Rows are points. Each copy is the shape, with its points in the same order, turned, moved and blurred by noise. Is it also mirrored, or only turned?
In the rows, zero is written as 128.

Shape, 8 rows:
[[ 78 141 140]
 [143 202 160]
 [168 116 130]
 [162  86  66]
 [106 143 110]
 [209 128 149]
 [116 165  77]
 [185 107 104]]
Copy 1, 8 rows:
[[101  86 147]
 [ 58 115  74]
 [160 151  97]
 [207 124  92]
 [132  93 122]
 [125 179  69]
 [146  63  83]
 [169 159  82]]
Copy 1 is: only turned
Copy 2, 8 rows:
[[162 182 115]
 [105 159 188]
 [107  95 124]
 [ 82  88  63]
 [117 164  99]
 [100  65 156]
 [ 88 174  99]
 [ 88  88 105]]
Copy 2 is: mirrored

Shape, 11 rows:
[[129 162 139 159  92  69]
 [131  77  84 141 202 110]
 [ 63 167  99 195 120 211]
 [172 227  63 143  83 186]
 [118 138 157 120 178 176]
 [128 109 114 137 101 161]
 [102 170 117 133 101 108]
 [139 145 132 201 105 120]
 [ 89  79 135 188 102 133]
 [154 116  68 105 195 140]
 [ 76 119  99 139 157 172]]
Copy 1 (11 x 6):
[[184 120 110 107 196 172]
 [ 48 161 103 151 151 179]
 [141 112 239 112 108 181]
 [223 114 182 218 127 164]
 [106 140 163 125 137  92]
 [139  93 134 136 116 149]
 [188 141 133 110 149 168]
 [147  88 146 115 195 179]
 [108  81 129  73 139 186]
 [ 86 166 115 192 130 150]
 [102 151 167 116 104 157]]
Copy 1 is: mirrored
Copy 2 (11 x 6):
[[110 175  60 146 164 122]
 [148  95 199 113 184  81]
 [ 43 113 169 187  85 151]
 [148 168 136 182  96 243]
 [118 109 156  83  96 131]
 [136  95 130 161 103 122]
 [125 167 112 153 117 119]
 [ 85 111  88 163 167 145]
 [ 88  79 107 190 148  85]
 [172 116 197 108 159 133]
 [ 85 113 189 143 106 112]]
Copy 2 is: mirrored
Copy 3:
[[ 84 143  88 100  77 146]
 [132 104 127 107 114  12]
 [175 109  48 133 200 157]
 [118 224 120 137 207 169]
 [131  70 142 167 145 121]
 [157 125 131  81 135 133]
 [ 85 129  97 100 134 148]
 [149 162  74 116  82 137]
 [173  90  76  75  95 129]
 [105 122 164 127 163  41]
 [147  83 103 110 177 106]]
Copy 3 is: only turned

Shape:
[[132  99 249 141 146 147  86 115]
 [ 70 147  94 141 107 121 173 143]
 [129 125 100  98 200 159 129  56]
 [115 141 156 131 108 154  94 145]
 [136 137 132 103 162  94 130 135]
 [133 131 111 147 114 157  91 131]
 [147 143 102 153 117 108 109 148]
 [149 114 108 153 127 134 124 114]
 [111 136 100  67 108 119 128 113]
 [145 153 210 146 115 169 117 127]
 [149 115 147 103 118 115 128 140]
 [133 123  95 137 158 162 133 132]
 [141 111 107  93 126 164  94 150]
 [137 154 116 142 149  98 109 122]]
Copy 1, 14 rows:
[[132 138 100 210 165 233  99 148]
 [102 110 182 108 106 127 117  61]
 [ 75  97  68 135 135 121 180 149]
 [126 128 154 132 109 187  96 145]
 [147  99 136 127 164 127 121 138]
 [112 150 135 117  99 150  99 156]
 [128 148 147 113 133 117  83 146]
 [123 161 124 141 124 119 114 124]
 [158  87 117  98  92 132 137 121]
 [132 160 154 159 145 227 135 137]
 [167 117 141 152 124 140 115 135]
 [ 90 125 147 133 113 116 137 144]
 [130 112 133 141  88 134 111 183]
 [125 129 138 109 156 128  96 140]]
Copy 1 is: only turned
Copy 2, 14 rows:
[[ 82 200 164  95 153  84 149 184]
 [172 123  78  88 113 196 130 117]
 [ 90  77 156 144 135 150 187  96]
 [113 151 104 115 144 134 102 162]
 [103 149  96 120 101 125 147  97]
 [116 115 120 140 112 140  99 160]
 [120 137 105 134  71 148 100 133]
 [134 116 143 133  89 139 119 135]
 [120 106 100 109 141 137 104  73]
 [119 201 142 147 160 129 126 171]
 [127 154 115 121 118 106 116 109]
 [139  96 114 145 105 146 151 141]
 [118  93 101 140 134  98 104 133]
 [ 92 143 110 126  78 157 128 121]]
Copy 2 is: only turned

Shape:
[[144 138  84 118 108 162  35 121  50 167 126]
 [171 118 130 166 121 174 156 131 155 163 153]
 [197 133 139 151 119  80  99 163 112 155 143]
 [118 151 137 121 121 159 118  86 157 149 120]
 [140 146  27  75 167 178 145 122 170 171 140]
 [134 133 143 156 112 168 116  77 162 174 153]
 [135  51 146 159 105  28 114 165 145 167 123]
 [148 147 108 165 120 160  55 158 165  61 129]
 [127 148 151 167 121 166 153 150  73 146 132]
 [133 128 150  99 107 177  84 120 162  80 149]
 [172 142  87 102  95 165 125 161 115  44 153]
 [124  63 107 154 115 142 146 166 148 125 116]
 [145  91 145  79 168 171 111 164 149 150 182]
 [165 134  92 150 112 159  98 139   7 151 120]
 [202 141 151 113 111 155 115 172  97 165 112]
 [152  82 120 162 169 168 153  56 150  52 115]]
Copy 1:
[[109  92 102 193 106 128 199 199  61  96 146]
 [ 76 141 138 149 121 140 128  72 115 113 126]
 [123  96 175 179 170 136 149 125 113 153 169]
 [111 160  76 130 121 139 110 132 106 113 137]
 [114 163  97  77  82 194 206  94  84 104 177]
 [ 59 147  78 149 130 126 111 104 104 108 134]
 [165 105 141 175 173  73 159  88 145 215 143]
 [129 148 103 210 114 191 154 152 185 105 150]
 [ 96 143 175 154 114 100 140 140 109  79  97]
 [103 150  91 169  65 168 108 166 153 146 149]
 [119 117 155 131  65 204 160 168 176 118 117]
 [130 145 130 170  95 121 170  81 148 148 103]
 [ 90 186 151 161  60 140 148 126 100 179 176]
 [102  86 166 182 110 123 202 184  61  88  90]
 [131  96 180 172  86 138 119 129  70 114 155]
 [108 185  93 158 123 221 126 120 130 156  45]]
Copy 1 is: only turned
Copy 2 (16 x 11):
[[107 168 152 175 107 162 145  99  24 144 131]
 [133  60 121 122 143 139 111 177 110 144 113]
 [129 137 177 163 147  84  75 148  98 120 119]
 [ 99 118 119  88 113 153 137 151 113 126 164]
 [100 145  20 116 151 165 143 130 119 132  82]
 [117  88 125  81 106 137 130 176  84 149 151]
 [141 123 171 115 225  42  77 125  93 149 178]
 [132  80 122 133  89 143  65  67  90  75 154]
 [129  79 184 150 148 155 169 147 104 106 122]
 [165 117 126  97  95 186  89 111 117 112 174]
 [186 112 102 192 114 175 100 101 135  80 147]
 [145  66 116 133 201 133 110 104 111 142 156]
 [176 137 133  78 159 177  95 121 118 148  86]
 [119 128 179 223 128 150 173 111  59 144 115]
 [110 131 182 175 152 173  86 158 108 129 112]
 [146  48 104 119  85 127 139  85 184 177 170]]
Copy 2 is: mirrored
Copy 3:
[[110 118 197 158  95 168  44 147 109 162 150]
 [127  79 137 158 146 172 165 107 189 165 157]
 [133 114 162 209 134 162 157 184 129 167 191]
 [106 102 119 121 159 115 124 109 138 159 137]
 [158 139 206 141 172 135 148  42 139 145  93]
 [110  59 112 133 162 142 126 101 150 169 150]
 [191  95 139 131 132 175 210 221  96 186 187]
 [138 103 168 130 125 107 112 144 182  74 216]
 [101 133 100 166 114 200 122 144 174 151 137]
 [102  94 132 115 100 105 139  93 135 107 196]
 [150 144 151 182  60 110 134  90 167  91 180]
 [169 110 148 105 101 166 186 141 174 147 152]
 [ 88 105 177 135 121 183 195  80 105 119 168]
 [111 133 170 193  65 195  73 168 155 164 118]
 [ 82 149 172 183 109 164 149 137 158 184 181]
 [119  51 125 124  92  87 178 133 191  94  86]]
Copy 3 is: only turned
